Every row gives one point. The ring and each string are closed loops that go straight from each point to the next, and from the last back to the first. Before rounding, they use only three directions, however many columns there are. How many times does the string pass through the ring? Passing back the other way cancels.

Ring (7 x 3):
0:  14.4   6.9  -0.7
1:   6.4  18.8   1.8
2: -11.4  22.3   4.0
3: -22.9   4.3   5.4
4: -18.9 -12.4   4.3
5:  -3.9 -23.9  -0.3
6:  12.4 -16.1  -3.6
String:
0:  17.8 -15.6 -12.5
1:  12.8 -12.4 -16.1
2:   1.3  -4.6  -6.7
3:   5.3  -5.7   6.6
4:  10.3 -10.4  12.9
5:  16.3 -21.5   6.3
6:   5.6 -11.1  10.2
7:   0.9  -8.5  -0.4
8:   1.5 -16.1 -16.3
9:   5.2 -24.4 -15.6
10:  10.4 -30.6  -5.5
11:  12.3 -27.5   2.7
12:  10.3 -18.4   7.3
13:   6.8  -9.5  12.6
14:  14.4 -15.0   7.6
15:  26.0 -22.0  -1.5
Times through: 0

Ring, 7 rows:
0:  29.3  -8.8  -9.8   8.8   5.8   3.3  -3.6   6.9
1:  20.8   6.4  -7.2  12.0   6.5  -0.2  -2.1  -0.4
2:  -1.1  19.4   0.6  12.7   2.4  -8.0   1.7 -10.4
3: -15.2   8.5   7.1   7.4  -4.9 -12.1   4.0 -10.0
4: -12.8  -4.9   7.2   3.7  -7.3 -10.7   3.6  -4.8
5:   7.9 -27.2  -0.3   0.3  -5.6  -2.8  -0.2   8.1
6:  22.1 -28.9  -6.1   1.9  -1.2   2.0  -2.7  12.1
String (9 x 8):
0:  42.0 -26.2   2.3   1.4   3.1   6.5  -2.7  17.4
1:  39.2 -42.3 -13.3   0.8   1.5   8.3  -5.9  20.9
2:  23.0 -38.4 -17.8   2.3  -1.1   4.1  -5.3  14.8
3:   9.0 -16.4 -11.9   6.3  -0.9  -1.7  -2.4   3.8
4:  14.4 -25.1 -18.9   6.0  -0.2   1.1  -4.5   7.7
5:  30.4 -32.6 -21.6   5.2   2.8   6.3  -6.6  14.5
6:  18.3 -15.2 -15.7   8.0   2.5   1.3  -4.0   5.7
7:  15.5  -9.5  -5.9   7.0   1.4  -1.0  -1.7   3.7
8:  25.6 -12.8   0.8   4.8   2.1   1.3  -1.3   8.1
Times through: 1

Ring:
0:  16.8  -6.8  -5.1  31.1  -6.3   4.7   2.9  -2.2   8.6 -12.5   7.5 -17.1   4.3  -0.9
1:   7.9  10.2   0.9  27.3  -2.7   9.2  -3.0  -7.0  22.2  -0.6   9.6  -7.6   2.2  12.4
2:  -6.0   3.0  14.9   2.0  18.9   3.7  -2.7 -17.9  12.8  25.7  -1.1  11.7  -6.7  18.9
3: -12.7 -21.8   7.7 -14.7  26.0   1.6   2.0  -9.1  -7.6  32.1 -11.6  13.4 -10.1  12.9
4:  -8.1 -32.7  -9.9  -7.2  13.4   6.2   4.4   7.3 -13.3  16.6 -10.6  -0.5  -5.4   5.1
5:   7.9 -30.4 -13.6  13.1   0.6   4.4   6.7   8.2 -10.4  -4.5  -3.1 -14.7   0.7  -4.8
String, 18 rows:
0:  12.8 -15.9   8.5  15.8  10.2  -4.0   5.6 -14.3  -2.4   2.6  -0.2  -5.1  -1.8  -2.0
1:  29.6 -19.0   9.6  32.1   2.7 -10.2   9.9 -18.0  -5.1 -15.6   4.5 -16.7   2.6 -14.7
2:  31.5 -14.5  -3.2  42.3 -10.2  -2.7   8.0  -6.2   1.6 -26.9   9.5 -26.3   7.2 -14.1
3:  31.0 -11.4  -0.6  42.2  -8.9  -3.0   7.3  -8.7   3.8 -25.1  10.0 -24.4   6.8 -12.4
4:  20.6 -10.9   7.7  27.3   3.3  -4.3   5.8 -15.0   2.3  -7.7   4.7 -11.6   1.5  -5.2
5:  10.8 -12.3   9.2  15.1  10.5  -2.7   4.3 -14.7   0.7   4.8   0.3  -3.4  -2.1   1.0
6:   5.2  -5.3  -1.8  17.7   2.3   6.7   0.4  -3.4   9.1   2.8   3.2  -6.6   0.1   7.7
7:  12.9  -4.3  15.7  18.5  11.6  -4.2   3.1 -21.5   6.3   5.6   2.8  -1.3  -2.2   2.9
8:  11.3  15.4  12.4  28.5   2.6   4.0  -2.7 -18.7  24.3   2.4  10.5  -3.2   0.8  12.3
9:   1.9  29.7  -1.0  31.8  -8.1  17.9  -9.5  -4.7  39.7   2.1  15.3  -5.4   3.5  24.7
10:  -4.4  18.2 -11.7  23.8  -8.8  21.6  -8.6   6.9  31.7   3.8  10.7  -6.9   2.9  24.1
11:  -1.6   5.9  -5.6  17.8  -1.0  13.9  -4.2   1.0  19.7   6.4   5.8  -4.5   0.5  17.0
12:   3.7  -6.0   5.6  12.3   9.3   3.0   0.9 -10.3   6.9   9.6   0.9  -0.8  -2.4   8.4
13:  12.4   4.3  18.4  21.2  10.9  -2.8   0.9 -24.3  13.3   6.8   5.4   0.4  -1.9   6.9
14:  14.4  14.5   6.2  34.3  -3.7   6.0  -2.4 -13.3  24.9  -5.2  12.6  -9.3   3.3   9.8
15:  11.9  15.1 -12.8  40.6 -17.8  16.7  -4.6   5.4  29.5 -15.2  15.7 -19.5   7.8  11.7
16:   2.4   2.3 -20.3  27.1 -13.7  19.3  -3.7  14.5  19.7  -7.5   8.9 -16.6   5.2  12.7
17:   7.3  -7.9  -5.8  20.5  -1.1   7.4   1.2   0.1   7.8  -1.9   3.8 -10.5   1.4   5.2
Times through: 2

Ring:
0:  10.3  -2.8   4.0   3.8  23.1   3.8  -5.6 -20.9   1.0   7.5 -23.3  11.3  10.5  -1.3
1:  13.9   4.9  14.8  -7.1  14.5   0.1   1.5 -21.4 -10.4  17.2 -13.1  13.6  -5.9   3.4
2:   9.7   6.6  18.1 -15.1   2.2  -5.3   8.3 -12.7 -14.5  20.4   2.1   4.9 -16.6  10.2
3:   9.5   9.1  16.2 -16.5  -7.5  -5.1  10.0   2.7 -13.8  12.5   9.2  -6.3 -20.1   4.4
4:  10.8   9.1   7.0  -9.3 -11.1   0.2   5.2  20.7  -5.7  -5.4   6.1 -18.4 -12.4 -10.9
5:   3.2   0.0  -3.4  -1.5  -7.0   0.5   1.2  23.3   5.1 -12.6   3.1 -24.6   0.9  -9.5
6: -11.7 -16.4 -14.1   6.5   3.9  -3.7  -1.9  11.7  17.5  -9.7   0.2 -24.8  18.1   6.9
7: -13.5 -21.0 -14.8   9.7  13.8  -3.9  -4.3  -1.9  19.3  -3.9  -6.9 -15.9  24.5  12.9
8:  -4.2 -15.3  -8.5   9.4  21.0  -0.1  -6.3 -12.8  13.5   0.8 -16.8  -2.9  22.2   7.4
String (26 x 14):
0:   0.6  -2.6   6.0  -7.5   2.1  -5.5   5.1  -3.4  -2.5   9.8   2.8  -7.0  -4.0  10.5
1:  -1.6   2.4  16.1 -21.0 -11.1 -13.1  15.3  -1.1 -13.2  21.6  21.0  -9.9 -22.4  22.5
2:  -0.5   0.0   9.1 -13.2  -6.3  -8.4   9.6   2.7  -6.3  11.6  12.4 -12.1 -12.2  13.4
3:   7.1  10.1  14.0 -18.5 -17.6  -6.4  12.4  17.1 -12.7   6.2  18.2 -18.0 -23.7   2.0
4:  22.2  20.9  13.7 -13.7 -18.1   4.2   6.3  29.8 -13.6  -9.4   6.3 -18.5 -23.2 -24.9
5:  19.5  13.9   7.4  -5.5  -6.6   6.4   0.7  21.0  -6.2 -11.1  -4.4 -13.6  -9.9 -24.1
6:   6.5   1.0   2.8  -3.0   1.6   0.2   1.1   6.1   0.0  -1.5  -3.2 -10.4  -0.7  -4.1
7:  16.1   8.6   2.1  -0.4  -1.3   7.1  -2.4  18.4  -0.4 -13.6  -8.9 -13.7  -1.3 -22.8
8:   6.7   1.7  -8.6   3.7  -8.3   5.5  -2.8  34.6   9.5 -25.1  -1.6 -30.7   5.8 -22.8
9:  -5.9  -9.9 -16.0   7.3  -4.9   0.8  -3.0  30.4  17.8 -23.0   1.6 -34.8  15.3  -9.1
10:  -7.7 -13.4 -16.4   9.1   1.7   0.1  -4.2  20.8  19.1 -18.4  -2.5 -29.0  19.5  -3.8
11: -28.9 -31.3 -24.5  10.5   5.0 -10.2  -1.3  11.0  28.7  -9.0   7.3 -34.0  29.4  24.0
12: -21.8 -25.0 -14.8   5.2   7.8 -10.1   0.7  -0.4  19.3   1.2   4.7 -21.9  20.8  25.1
13:  -3.2 -10.1  -5.1   3.2   9.4  -2.0  -1.7  -1.1   9.0  -0.7  -6.2 -10.8  12.0   5.7
14: -22.4 -27.5 -14.5   6.9  14.7 -10.2  -0.8 -10.3  19.9   5.7  -0.3 -15.1  24.4  29.1
15: -22.1 -31.0 -17.4  12.5  24.3  -7.8  -5.1 -18.9  23.7   5.6 -10.0  -8.7  33.1  28.5
16:  -7.5 -15.7  -5.6   4.6  17.0  -4.2  -2.3 -13.9  10.6   6.7  -9.2  -4.0  16.7  15.5
17:  -3.3 -16.2  -5.1   9.1  28.5  -0.7  -6.8 -26.4  11.1   9.0 -21.8   7.4  22.9  12.9
18:  16.6  -2.0   3.6   9.5  34.0   9.1 -11.3 -29.9   2.1   6.2 -37.4  21.4  17.3  -8.6
19:  26.8   9.7  10.2   4.2  24.9  12.2  -9.2 -18.9  -5.9   2.2 -34.6  19.3   5.4 -21.5
20:   5.6  -1.5   4.4  -2.5   8.8  -0.7   0.4  -6.3  -0.7   5.7  -7.6  -2.0   1.7   2.2
21:   3.4  -3.4   9.3  -5.9  13.3  -4.4   2.8 -20.3  -4.5  17.9  -6.8   6.8  -1.0  13.9
22:   6.7   0.7  18.1 -12.3  14.1  -6.6   6.3 -30.7 -12.9  29.4  -5.1  16.1  -9.9  20.0
23:   4.6  -0.3   9.9  -8.2   6.7  -4.4   4.5 -11.5  -6.0  14.4  -1.9   1.2  -5.5  10.2
24:  13.6   6.6  11.0  -6.6   5.7   1.2   1.8  -4.8  -7.8   6.9  -7.7   1.5  -6.9  -4.4
25:  15.2   8.1  10.6  -6.1   4.5   2.5   1.2  -1.4  -7.7   4.0  -8.3   0.0  -7.1  -8.3
Times through: 1
